Each row of a before or after table is a point. The points were changed in one or more steps. Then noise was added and the rows were shuffled. The steps act on columns, c1 being the first. Name the steps. A step turns or swaps two columns, mirrors them in a line or flattens them onto one, adds a multiple of one to another, or multiplies or shifts one. Angles are multiples of 10 degrees, from the lower column toward the higher: turns from -170 to 170, lines from 10 to 170 but not 90. Use the fewest steps. Two steps may share a column if one is a turn and the other turns, adds or multiplies; they go together, in the order done. Otherwise the lowest column goes first.

Before:
+0.19 -0.27
+0.79 -0.42
-0.44 -0.25
-0.08 -0.21
-0.30 -0.06
-0.05 +0.45
+0.81 +0.06
-0.33 -0.17
-0.03 -0.37
+0.86 +0.20
+0.49 +0.08
+0.18 +0.19
-0.22 -0.62
+0.63 -0.09
After, 14 rows:
-0.30 +0.20
+0.45 -0.68
+0.27 -0.61
-0.15 -0.28
+0.23 -0.03
-0.19 +0.22
-0.43 +0.25
+0.35 +0.24
+0.03 -0.91
-0.66 -0.10
-0.23 -0.04
+0.33 -0.35
+0.60 -0.64
-0.31 -0.18
Steps: turn c1 and c2 by -60 degrees

Before (10 x 8):
+0.68 +0.47 -0.82 +0.04 -0.29 -0.29 +0.65 +0.35
+0.33 -0.24 +0.46 -0.69 -0.13 +0.49 +0.11 -0.43
+0.09 +0.10 -0.53 -0.22 +0.14 -0.41 +0.14 +0.99
+0.07 -0.06 -0.02 -0.19 +0.20 -0.14 +0.30 -0.63
+0.12 -0.31 -0.21 +0.14 -0.30 +0.31 +0.67 -0.17
+0.61 -0.73 +0.26 -0.56 +0.10 -0.31 -0.28 -0.30
-0.04 +0.42 -0.40 +0.36 +0.20 -0.30 -0.37 +0.60
+0.41 -0.14 +0.33 -0.09 +0.62 -0.04 +0.01 +0.37
+0.27 +0.57 -0.41 +0.63 -0.49 -0.49 +0.43 +0.38
+0.02 +0.29 +0.20 +0.10 -0.52 -0.40 +0.77 -0.28
After (10 x 8):
+0.03 +0.22 -0.31 -0.07 +0.08 -0.39 -0.44 +1.07
-0.01 +0.10 +0.65 +0.27 -0.38 -0.45 -0.50 -0.28
+0.30 -0.22 -0.03 +0.82 -0.34 -0.42 -0.62 +0.36
+0.32 +0.51 +0.41 -0.60 -0.04 +0.46 +0.23 -0.52
-0.07 -0.11 -0.54 +0.54 +0.14 -0.32 -0.02 +0.63
+0.73 +0.24 -0.22 +0.42 -0.24 -0.29 -1.04 +0.42
+0.40 +0.03 +0.30 -0.20 +0.39 -0.10 +0.19 +0.40
+0.05 +0.17 +0.22 -0.18 +0.15 -0.12 -0.29 -0.66
+0.55 +0.09 -0.02 -0.91 +0.03 -0.26 +0.38 -0.30
+0.14 -0.32 +0.25 -0.26 -0.22 +0.29 -0.67 -0.17
Steps: turn c2 and c4 by 60 degrees; mirror c3 and c7 in the line at 20 degrees; multiply c5 by 0.7

Before (13 x 12):
+0.25 -0.31 -0.10 +0.73 -0.05 +0.09 -0.72 -0.22 +0.28 +0.58 +0.17 +0.01
-0.26 -0.13 -0.10 -0.25 +0.75 -0.23 -0.09 -0.24 -0.09 -0.18 -0.72 -0.51
+0.22 -0.31 -0.08 +0.52 -0.06 +0.36 +0.01 -0.62 -0.34 +0.52 +0.43 -0.41
+0.07 +0.38 +0.50 -0.10 -0.83 +0.18 +0.87 -0.29 +0.07 -0.47 -0.82 -0.30
-0.25 -0.19 +0.30 -0.34 +0.27 +0.05 +0.12 +0.43 -0.11 -0.22 -0.08 -0.54
+0.44 -0.52 -0.31 +0.71 +0.13 +0.51 -0.12 -0.19 -0.21 +0.00 +0.12 +0.23
+0.74 +0.13 -0.16 -0.01 -0.76 +0.07 +0.77 +0.08 -0.01 +0.14 -0.74 -0.48
+0.43 -0.06 +0.28 -0.13 -0.41 +0.40 +0.01 -0.19 -0.49 +0.32 -0.53 +0.02
-0.49 -0.05 +0.23 -0.27 +0.67 -0.80 +0.32 +0.10 -0.37 -0.09 -0.16 +0.04
-0.03 +0.70 -0.06 +0.05 +0.78 -0.04 -0.16 +0.14 -0.19 -0.04 -0.19 -0.29
-0.12 +0.06 -0.31 +0.02 -0.73 +0.00 +0.10 -0.08 -0.47 -0.19 -0.38 -0.28
+0.59 -0.41 -0.51 +0.05 -0.18 +0.26 -0.55 -0.69 +0.16 +0.26 +0.72 +0.25
+0.76 -0.73 +0.16 +0.57 -0.03 -0.28 -0.79 -0.59 -0.46 -0.17 +0.91 -0.22
After:
+0.07 +0.13 +0.46 -0.02 -0.76 +0.08 +0.77 -0.71 -0.02 +0.14 -0.76 +0.04
-0.57 -0.73 +0.15 +0.55 -0.04 -0.29 -0.81 -0.72 -0.49 -0.15 +0.92 +0.16
-0.10 +0.06 +0.36 +0.02 -0.74 +0.01 +0.10 +0.14 -0.45 -0.18 -0.36 -0.18
-0.21 -0.14 +0.52 -0.23 +0.76 -0.22 -0.07 +0.27 -0.13 -0.16 -0.72 +0.10
-0.70 -0.41 -0.04 +0.05 -0.15 +0.26 -0.56 -0.60 +0.18 +0.26 +0.75 -0.56
+0.13 -0.06 -0.13 -0.26 +0.67 -0.79 +0.32 +0.51 -0.36 -0.09 -0.15 +0.21
-0.30 +0.39 +0.12 -0.11 -0.83 +0.20 +0.86 -0.08 +0.08 -0.47 -0.80 +0.58
+0.16 +0.69 +0.30 +0.04 +0.79 -0.08 -0.16 +0.04 -0.23 -0.04 -0.19 +0.04
-0.22 -0.07 -0.10 -0.14 -0.46 +0.42 +0.05 -0.42 -0.53 +0.30 -0.49 +0.23
-0.20 -0.31 +0.04 +0.69 -0.04 +0.10 -0.75 -0.26 +0.27 +0.58 +0.20 -0.12
-0.18 -0.53 -0.09 +0.71 +0.15 +0.51 -0.10 -0.42 -0.20 +0.04 +0.11 -0.37
-0.65 -0.30 +0.41 +0.52 -0.05 +0.34 +0.04 -0.27 -0.33 +0.50 +0.47 +0.02
+0.43 -0.18 +0.40 -0.33 +0.26 +0.04 +0.11 +0.27 -0.09 -0.23 -0.03 +0.46
Steps: turn c1 and c8 by -90 degrees; turn c3 and c12 by 110 degrees

Before:
-0.35 -0.71 +0.24 +0.76 +0.37 -0.51 -0.44 -0.66 +0.20 -0.80 -0.56 +0.22 +0.74 +0.69 +0.06 -0.47 -0.34 -0.39 +0.52 -0.19
+0.50 -0.29 -0.57 +0.08 -0.05 +0.10 +0.09 -0.44 +0.08 -0.31 +0.76 +0.58 -0.06 -0.05 +0.42 +0.15 -0.06 +0.31 -0.17 +0.29
+0.57 +0.21 +0.14 +0.00 +0.09 -0.45 -0.13 -0.30 -0.59 -0.36 +0.27 +0.37 +0.33 +0.26 +0.18 -0.13 -0.36 +0.29 -0.52 +0.34
+0.50 -0.14 +0.03 -0.39 -0.40 -0.11 +0.26 -0.49 -0.11 +0.21 +0.06 +0.86 +0.52 +0.01 +0.02 +0.24 -0.24 +0.76 -0.29 -0.01
+0.92 -0.32 +0.24 +0.06 -0.06 -0.03 -0.05 -0.18 +0.12 +0.26 +0.02 -0.02 +0.32 -0.31 -0.15 -0.01 +0.00 +0.22 +0.08 +0.62
+0.11 -0.09 -0.47 -0.20 +0.13 -0.02 +0.14 -0.33 -0.55 -0.19 +0.11 +0.67 +0.53 +0.28 -0.03 +0.16 -0.64 +0.12 +0.36 +0.87
+0.04 -0.13 +0.62 +0.94 +0.09 -0.26 +0.82 +0.13 +0.24 -0.29 -0.50 -0.23 +0.26 +0.55 -0.08 -0.24 -0.23 -0.02 +0.30 -0.47
+0.01 +0.28 +0.02 +0.15 -0.26 +0.30 -0.18 -0.21 -0.28 +0.57 +0.24 +0.52 +0.05 -0.15 -0.12 -0.19 +0.12 +0.41 -0.35 +0.50
+0.38 +0.42 -0.16 -0.43 -0.23 +0.19 +0.28 -0.27 -0.06 -0.13 +0.52 +0.40 +0.80 -0.18 -0.07 +0.10 +0.42 -0.02 -0.43 +0.39
+0.78 +0.32 +0.18 +0.09 -0.30 -0.46 +0.38 +0.02 +0.40 +0.44 -0.36 -0.22 -0.36 +0.90 +0.31 +0.14 +0.78 -0.09 +0.32 -0.73
+0.18 +0.01 +0.70 +0.16 -0.71 -0.18 +0.73 -0.19 +0.17 +0.42 -0.87 -0.91 -0.38 +0.43 +0.68 +0.21 +0.45 -0.49 -0.33 -0.66
+0.49 +0.08 +0.54 -0.09 -0.24 +0.18 +0.28 +0.52 +0.60 +0.20 -0.74 -0.22 -0.30 +0.79 -0.07 +0.60 +0.14 +0.02 -0.58 -0.43
+0.23 +0.08 -0.41 -0.03 -0.36 -0.48 +0.26 -0.56 +0.16 +0.14 +0.16 +0.19 +0.32 +0.37 -0.48 +0.11 -0.39 +0.38 -0.67 +0.57
+0.42 -0.40 +0.22 +0.22 -0.61 -0.04 +0.27 +0.72 -0.05 +0.64 -0.26 -0.75 +0.12 +0.54 +0.00 +0.07 +0.26 -0.15 -0.17 -0.82
After (14 x 20):
+0.50 -0.16 +0.03 -0.48 -0.37 -0.07 +0.27 -0.36 -0.18 +0.22 +0.02 +0.84 +0.02 +0.50 +0.04 +0.27 -0.24 +0.75 -0.35 -0.07
+0.28 +0.09 -0.38 -0.20 -0.36 -0.67 +0.29 -0.49 -0.16 +0.12 +0.16 +0.23 +0.38 +0.33 -0.46 +0.10 -0.41 +0.37 -0.63 +0.28
+0.46 -0.27 -0.57 -0.06 -0.05 -0.08 +0.06 -0.42 +0.12 -0.30 +0.76 +0.60 -0.09 -0.12 +0.40 +0.17 -0.04 +0.28 -0.16 +0.29
+0.09 -0.12 +0.64 +0.92 +0.09 +0.05 +0.83 -0.20 +0.07 -0.31 -0.50 -0.21 +0.55 +0.25 -0.12 -0.21 -0.23 -0.01 +0.29 -0.52
+0.02 +0.31 +0.03 +0.05 -0.23 +0.03 -0.12 -0.23 -0.08 +0.53 +0.27 +0.52 -0.15 +0.09 -0.10 -0.19 +0.13 +0.41 -0.36 +0.58
+0.74 +0.33 +0.16 +0.13 -0.30 -0.03 +0.36 -0.04 +0.07 +0.45 -0.41 -0.26 +0.92 -0.37 +0.28 +0.15 +0.77 -0.09 +0.32 -0.88
+0.08 -0.09 -0.51 -0.28 +0.18 -0.47 +0.12 -0.25 -0.52 -0.23 +0.12 +0.66 +0.33 +0.57 +0.05 +0.18 -0.64 +0.13 +0.38 +0.76
-0.33 -0.68 +0.24 +0.44 +0.35 -0.36 -0.43 -0.87 -0.15 -0.82 -0.55 +0.25 +0.68 +0.70 +0.02 -0.47 -0.37 -0.39 +0.53 -0.43
+0.60 +0.15 +0.09 -0.11 +0.06 -0.55 -0.16 -0.27 -0.92 -0.33 +0.32 +0.40 +0.27 +0.27 +0.17 -0.11 -0.36 +0.31 -0.48 +0.01
+0.44 -0.40 +0.26 +0.44 -0.58 +0.38 +0.33 +0.62 -0.05 +0.63 -0.28 -0.75 +0.45 +0.10 -0.03 +0.07 +0.26 -0.14 -0.13 -0.72
+0.91 -0.30 +0.28 +0.04 -0.11 -0.34 -0.03 -0.18 +0.08 +0.30 +0.01 -0.02 -0.33 +0.34 -0.18 -0.01 +0.01 +0.27 +0.05 +0.52
+0.48 +0.08 +0.53 +0.09 -0.23 +0.31 +0.25 +0.48 +0.76 +0.21 -0.78 -0.21 +0.81 -0.29 -0.08 +0.60 +0.13 +0.03 -0.56 -0.30
+0.37 +0.41 -0.20 -0.52 -0.26 +0.02 +0.30 -0.12 +0.10 -0.12 +0.48 +0.43 -0.22 +0.79 -0.07 +0.05 +0.43 -0.02 -0.49 +0.41
+0.17 +0.04 +0.74 +0.10 -0.71 +0.18 +0.74 -0.21 +0.05 +0.44 -0.85 -0.91 +0.45 -0.34 +0.73 +0.17 +0.44 -0.44 -0.37 -0.65
Steps: turn c4 and c8 by -20 degrees; add 0.7 times c6 to c9; turn c6 and c20 by 30 degrees; swap c13 and c14
